Rows are points. Two turns around zero, p and q, are shown by what they do to some points. Write where each new point lands after one turn and then the other. Backwards means that the second turn is done in reverse. Each puzzle has new turns, and all numbers are rounded.
In the rows, zero is written as 128.

Turn p:
[135 146] -> [141 142]
[115 158] -> [127 161]
[169 135] -> [169 120]
[94 73] -> [76 89]
Turn q:
[102 173] -> [ 88 161]
[116  93] -> [129  91]
[165 117] -> [166 131]
Where do these land?
p, then q: [126  79] -> [126  79]
q, then p: [116  91] -> [116  91]
q, then p: [102 134] -> [102 134]
q, then p backwards: [140 151] -> [121 153]
p, then q: [157 184] -> [157 184]

Turn p:
[ 72  68 139 157] -> [ 65 116 143 186]
[132 129 133 108] -> [132 112 119 118]
[137 166 136 135] -> [141 144 145  97]
[132 148 185 155] -> [132 118 192 113]
[197 123 133 146] -> [196 130 143 146]
[102 127  77 106] -> [104 147  75 126]
[123 136  93  89] -> [126 129  78 109]
Turn q:
[104 117 121  73] -> [112  91 166 100]
[141  98 202 140] -> [155 151 174 186]
[ 87 120 160 149] -> [ 94 132 141 171]
[126 176  99 137] -> [106 151  96  94]
[149 115 167 140] -> [154 148 146 158]
[155 140  69 127] -> [145 115  83  85]
[134 130  79 132] -> [130 108  90 103]
Where do these land?
p, then q backwards: [103 159 103 128] -> [126 174 121 132]
q, then p backwards: [104 175 154 125] -> [ 86 152 118 161]
q, then p: [164 102 128 153] -> [170 151 129 145]
q, then p: [ 90 145 189 146] -> [ 91 153 185 105]
p, then q: [127 101  92 114] -> [122 116  83 122]
p, then q: [179  86 102 102] -> [177 116  72 129]

Turn p:
[152 110  87 149  63 115] -> [130 117  81 167  72 149]
[ 85 117 133  39  86 117] -> [137 120 101  36 105 172]
[126 136 157 163 158 153] -> [117 137 178 149 146 114]
[111 179  78 143  98 103] -> [ 92 175  70 141 118 132]
[151 109 141 101 159 164] -> [167 109 156 125 162 144]
[122  84 140 135 174 140] -> [125  80 160 130 158 117]
[110 146 136 133 148 140] -> [112 144 146 123 149 127]
[135 135 183 142 165 138] -> [139 136 186 125 144  96]
[161 137  96 147 101  82] -> [136 136  74 158  99 102]
Turn q:
[151 176 123 130 129 195] -> [127 152  78 148 142 188]
[ 99 139 151  93 130  88] -> [ 98 145 173 113  99 120]
[104 115  89 127 167 121] -> [ 97 122 107  99 147  94]
[145  99 162 129 106 148] -> [157  96 147 136 127 158]
[188 136 148 149 156 124] -> [171 157 140 128 176 140]
[ 86 119  80 190 130 128] -> [104 101  86 164 144  70]
[124 113 144  78  78  91] -> [143 123 167 108  59 127]
Where do these land?
p, then q: [ 92 148 108 145 128 107] -> [ 85 131 118 131 110 106]
q, then p: [159 145 143 113 101 172] -> [145 138 141 168 135 174]
q, then p: [149 122 133 135 106 155] -> [143 117 131 162 130 144]
q, then p backwards: [157 126 105  90 108 156] -> [132 125 117  82  87 122]
p, then q backwards: [109 129 100 164 170 116] -> [ 88 132 121 168 161 132]
p, then q: [ 88 132 202  85 212 111] -> [100 161 218  51 131 146]
q, then p: [ 99  76 124 157  92  85] -> [134  84 120 124  71  81]
p, then q: [172 146 109 135 108 121] -> [158 150  97 151 134 112]

Turn p:
[158 156 143 142  86 156 169  87 166] -> [125 130 157 147  66 135 133  77 169]
[ 85 173 136 112 172 133  84  97 103] -> [127 166 160 144 207 113 110 128 140]
[141 167 208 123 103 180 176 199 190] -> [ 47 107 159 123  46  67 135 157 185]
[145  92 127 112 123 121 190 112 168] -> [121  96 100  98  97 145 164  90 157]
[120 172 137 119 137  93  93 181 133] -> [119 169 103 132 135  75 107 171 127]
[118 123 135 110 136 111  73 167 115] -> [129 136 117 108 153 100  91 168 102]
[ 90  96 102 157 105 118 106  86 111] -> [147 105 113 164 157 165  99  98  99]
[141  95  97 103 112 129 140 105  92] -> [150 118 132 105 132 148 147  95  83]
[151  94 126 141 137 101 175 130  93] -> [162  96 111 127 120 133 185 133 113]
[150 106 127 149 137 138 109  95 134] -> [158 118 142 124 128 165 112 128 142]
[109 134  69 140 161 126  91 148 102] -> [124 170 113 137 168 161 124 163  88]
Turn q:
[ 87  86 135 158 145 110 103 155 146] -> [116 106 161 184 125 112  96 151 121]
[129 138 121  52  77 169 197 108 100] -> [121 123 100  63 140 221 173 132 115]
[134 155  99  52 134 150 196 143 115] -> [ 89 139  78  66 145 173 158 169 127]
[138 149 154 152  98 125 104 161 132] -> [159 146 141 139  82 127 115 132 151]
[112 135 129 160 184 159 102 112 143] -> [134 158 113 176 172  99 111 120 124]
[122 109  89 181 147 142 131 124 163] -> [158  96 102 165 153  92 117 145 113]
[114 157  85  79 130 116 182 113 159] -> [ 85  95  58  99 138 149 142 136 139]
[145 118 191 178 128  90 114 124 110] -> [141 138 188 159  99  94 160 104 148]
[ 87 125 124 160 127 120  73 103 136] -> [131 123 133 178 121 116  88  86 107]
[198 125 179  82 113 137 112 127 121] -> [145 157 174  65 138 141 133 111 178]
[176 106 150 135 125 120  92 115 117] -> [153 135 175 105 134 101 121 102 138]
[ 95 132  79 148 128  98 130 151  95] -> [106 117 112 138  89 108 121 148  72]
Where do these land?
q, then p: [119 164 105 141 123 101 120 181 140] -> [120 143  92 143  98 116  92 127  87]
q, then p: [106  92 142 119 152  64 171 136 106] -> [ 91  60 101 155 149 100 147 124 122]
q, then p backwards: [162 153 164 120 121 157 118 166 140] -> [174 157 129 137 163 121 106 115 156]
p, then q backwards: [193 116 106 128  70 184  72  98 184] -> [120 143 142  82  45 121  43 166 110]
q, then p: [143 168  98 101 140 147 157 165 156] -> [ 85 176  95 101 118 139 126 138 103]
p, then q: [142  85 126 156 132 138 135  91  87] -> [165 139 165 113 171 128 158 143 126]
p, then q: [133 103 148 177 127 169 117  81 155] -> [185 126 157 158 167 145 102 123 154]
q, then p: [ 60 104 118 118 119 105 162 138  70] -> [ 95  78 161 174 145 116 151 131  74]
p, then q: [157 172 118 145  86 135 100  68 130] -> [181 154 128 127 116 114 135  60 159]
p, then q backwards: [ 86 121 155 102 152 102 142 127 124] -> [148 118 112 126 168 120 147  95 157]
p, then q: [108 130 126 100 187 108 113 158 115] -> [ 74 148 107 121 133 106 122 172 133]

Turn p:
[107 171 124 116 136 121 107 134 119 118 146] -> [122 142 104 116 130  95 114 138 151 151 116]
[150 162 140 140  90  96 146 109  95 159 128] -> [143 146 172  98  89 133 117 139 113 167 116]
[ 98 111 147 109 141 102 142 106 185 112 101] -> [139  83 108 160  91 124 154  94 156 117 133]
[135 141 119 150 143 162  78  95 152  99 142] -> [150 157 110 150 167 134 112 108 164 112  90]
[111  77 144 133  65 161 144 108 119  96 129] -> [ 99 139 145 186 105 146  89 102  88 100 128]
[131  83 153 107 135 134 149  84 107 115 127] -> [130 118 136 117 104 130 110  83 104  80 133]
[126 151 156 125 125 133 158 170 123 149 101] -> [ 93 132 142 114  99 134 159 164 138 131 145]
[139  85 103 105 148 115  95 150 123 171  89] -> [146  72 123 114 152 128 156 166  93 104 111]
[157 141  91 128 101 166 154 119 140 141 153] -> [139 158 111 127 133 187 104 137 116 146 144]
[135 152  91 129 167 102 120 168 152 113  94] -> [160 124 102 135 148 101 180 163 148 137 150]
[172 148 137 115 146  81 116 145 126 150 151] -> [158 104 155  83 140 115 117 151 154 149 145]
[ 78 115 130 180 140 164 129 148  95 114 176] -> [ 59 164 128 135 179 112 124  91 112 142 127]
Turn q:
[116 115 137 109 105 101 136 146 144 130 143] -> [113 126 160 115 104 107 136 120 133 112 129]
[111 150 146 141 167 123  97  89 140 105 117] -> [155 146 122 153 180 118 101 132 121 102 123]
[165 103 131 117 117 137 144 122 138 126 128] -> [145 110 129 117 114 123 159 139 124 142 106]
[122 155  78 119 119 144 134  99 134 109 134] -> [159 157 119 135 121 160 148 120 106 117 158]
[143 134 125 174 132 121 187 113 130 112  81] -> [125 131 123 184 136 148 154  91 115 158  84]
[148 127 150 145 118 115  88 146 126 155 100] -> [118 137 107 115 120 116  96 137 165 132  91]
[129 104  88 158 174 116 143 155 149 130 148] -> [100 122 110 177 127 110 167 151 146 128 157]
[125 139 110  68 108 176 134 195 143 133 165] -> [105 124 170  70 110 170 159 166 150 131 175]
[143 119 106 127 132 135 160 142 108  98 126] -> [112 122 130 145 115 149 152 143  95 145 126]
[138 110 165 160  97  86 128 149 102 125 133] -> [106 116 146 142  89  95  90 124 126 148  96]
[108 177 146  31 103 139 110  90  86 147 101] -> [139 161 128  24 157 152 102  92  82 111 127]
[ 86  75 146 140 134 154  83  94 137 137 113] -> [151  71  99 129 146 124  98 121 145  72 123]
[130 157 135 174 157 117 120 125 128 158 174] -> [136 141 121 157 143  93 104 127 157 165 169]
Where do these land?
p, then q: [106 143 143 122 115 119 108 123 142 183 133] -> [109 100 110 101 128 144 141 107 153 102 105]
q, then p: [ 96 137 158 171 151 168  98 108 165 193 123] -> [183  88 101 142 179 162 139  92 174 115 126]
p, then q: [136 147 110 127 153 138  68 152  87 120 109] -> [ 68 175 131 139 147 122 142 151 116 123 106]
p, then q: [131 134 157 150 142 117  70 104 168 162 139] -> [136 106 112 129 167 128 163 125 160 101  72]
p, then q: [146 114 105 137 101 111 208 100 133 139 123] -> [173 100 128  92 103 139 108 115 113 185 153]
q, then p backwards: [116 166 149 135 125 134  92 133  84  98 148] -> [162 126 115 112  79 139 125 135 101 122 170]
q, then p: [140 117 147 102 138 113 201 138 143 137 123] -> [106 110 137  99  75 133 157  88 112 124 137]
p, then q: [139 102 137 103  71 130 162 132 133 122 102] -> [138  96 145 134  82 149  81 139 131 146 131]
p, then q backwards: [138 151 110 103 141 159  97 117 127  98 137] -> [133 140 123 138 144 120  72 109 134 139 106]
p, then q: [133 118 130 131 130  99 170 104 141 136  99] -> [157 103 141 115 101 127 139 109 110 159 119]
q, then p: [132 131 106 128 139 136  91 150 103 128 168] -> [108 116 121 131 162 119  97 156 130 160 139]
p, then q: [104  82 113 103 121 110 172 118 119  96 120] -> [151 114 116 145  81 109 102 121  83 139 152]
q, then p: [124 125  94 128 113 106 179 160 149  80 116] -> [ 77 177 155 144  88 135 142 108 121 138 132]
q, then p: [152 124 133 151 151 149  77 154  98  99 151] -> [102 112 136 139 185 115 134 182 128 140 129]

Turn p:
[120 119 118 139 154 126  80 167 152 128 131 130] -> [155 116  95 149 118 114 127 155 152 102 157 129]
[113 143 108 119 156 110 127 175 136 130 143 117] -> [141 139 120 143 110 103 136 168 154 148 144 116]
[107 136 133 139 108 108 151  88 128 122 158 121] -> [118 112 144 107 158 125 132 112 105 160 135 101]
[114 118 148 146 138 116 146 116 120 139 124  96] -> [137 101 130 107 138 118 118 139 119 150 102 133]
[115 127 154 135 105 139 176 116 159 117 114 130] -> [130 107 169 148 153 137 155 116 110 142 105 140]
[148 123 115 136 113  98 120 158 115 129 149 144] -> [116 135  94 141 105 135 130 125 125 154 157 129]
[132 153 127 143 110 151 153  94 159 143 121 121] -> [142 117 157 139 144 145 135  97 125 127  96  97]
[142 150 124 123 145 119  81 175 112 116 106 116] -> [111 129 101 150  82 105 109 160 142 100 134 127]
[128 131 151 123 146 155  64 166 118 125 116 129] -> [135 127 112 148 107 128  92 167 129  74 146 142]
[160  94  75 122 107 131 127 144 114 134 146 127] -> [120 164  76 117 121 161 157 124 138 137 129 124]
[149 124  99 133 131 159 130 157 103 128 155 148] -> [147 177 107 130 103 147 139 134 110 126 140 125]
[126 124 134 101 127 121 129 112 128 107 138 113] -> [104 122 144 104 135 131 138 140 132 125 136 124]
[116 124 131 133 133 128 139  81 114 109  95 147] -> [116 128 145 107 146 100 129  89 113 111 113 146]
[144 129 157 121 140 125 155  85 142 139 122 140] -> [135 110 170 107 129 140 122  93 135 136 119 142]
[103 126 145 108 108 133 141  87 119 155 105 142] -> [113 136 154 123 172 132  99 102 131 131 109 143]
Turn q:
[120 116 142 128  66 146 151 133 146 141 123 133] -> [102 114 133 151 102 106 145 160 109  91 133 137]
[137 126 147 137 141 141 122  95 126 123 109 137] -> [134 140 144 119 133 131 142 139 136 130 131  89]
[113 124 120 126 139 112 151 120 149 125 130 145] -> [132 113 138 134 135 134 159 115 140 129 136 142]
[118 129 134 141 119 144  78 140 145 130 145 144] -> [123 131 161 157 138 112  92 118 126 120 111 119]
[104 129 150 130 136 112 150 140 150 137 141 108] -> [ 95 138 122 143 139 120 151 121 129 146 137 152]
[122 152 136 138 133 118 145 117 128 128 149 128] -> [128 148 134 134 119 137 142 111 120 138 147 137]
[113 126 144  82 124 127  81 116 135 120 147 109] -> [133 137 143 123 173  91  93 141 121 133 151 137]
[131 128 140 116 142 171 121 146  40 144 138 133] -> [128 117 115 118 112 173  75 160  85 167 137 100]
[105 127 143 114 119 115 148 151 135 100 123 143] -> [121 119 119 147 158 146 148 133 113 109 130 148]
[179 123 143 138 140 108 144 103 156 143 124 144] -> [163 146 129 137 110 106 174 133 147 144 112 114]
[169 119 113 136 133 166 156 139 136 116 116 133] -> [140 132 121 130  98 155 133 163 161 117 106 129]
[126 146  31 126 133 113  97 147 154 130  85 115] -> [138  98 133  66 124 120 102  81 163  91  79 164]
[105 110 118 135 140 116 128 136 111 125 144 122] -> [118 109 112 136 136 137 115 107 132 141 143 128]
[115 136 122 139 124 120  95 138 102 139 116 112] -> [113 127 119 110 132 121  98 106 108 129 117 113]
[164 128 138 134 131 111 153  97 106 117 130 114] -> [154 152  97 117 112 130 151 133 132 135 151 109]
Where do these land?
p, then q: [115 123 119 115 137 125 122 119 133 138 155 109] -> [125 135 125 124 136 119 117 141 140 147 120 155]
q, then p: [188 123 149 105 125 113 124 200 121 120 123 128] -> [130 164  83 166  84  95 129  98 145 109  99 137]
q, then p: [123 123 141 141 129 130 118 117 140 151 151 138] -> [132 100 123 129 135 131 107 122 118 149 125 125]
p, then q: [117 147 153  79 165 118 121 104 118 153 114 126] -> [130 146 155 148 183  90 128 134 116 129 110 132]
p, then q: [125 126 109 108 130 116 122 159 115 149 139 125] -> [119 133 146 129 113 120 116 110 126 125 105 159]
p, then q: [152 149 132 149 123 135 152 114 108 141 121 106] -> [115 121 122  92 124 110 125 147 109 115 123 103]
p, then q backwards: [108  81 127 147 120 176 128 111 111 135 156 142] -> [133 168 137  89 133 101 127 135  98  85 115 137]
p, then q backwards: [126 141 122  84 124 130 129 210 140 129 128 135] -> [153 112 166 134 124 175 166 134 160 118 171 120]
p, then q: [105 131 131 145 129 115 121 134 111  66 125 139] -> [137 110  90 142 136 147 135  97 100 136 159 136]
p, then q: [142 141 111 149 124 135 106 105 111 132 108 122] -> [135 128 121  94 142 120 119 119 137 100 143 117]
p, then q backwards: [145 144 141 138 114 129 128 103 208  68 124 122] -> [ 80  99 119 151 107 117 156  93 152 130 100 191]
p, then q: [120 139 113 117 113 109 136 100 115 121 124 146] -> [120 133 144 111 142 121 140 110 120 146 156 128]
p, then q: [141 115 114 150 151 133 148 127 130 137 117 136] -> [156 127 128 113 109 120 151 138 126 117 122 124]
q, then p: [107 141 132 150 121 125 133 109 147 134 122 132] -> [121 113 156 119 145 121 129 129 109 142 125 127]
p, then q: [107  95 127 143 117 130 131 107 113 146 116 115] -> [148 105 136  97 143 141 125 127 140 147 111 120]
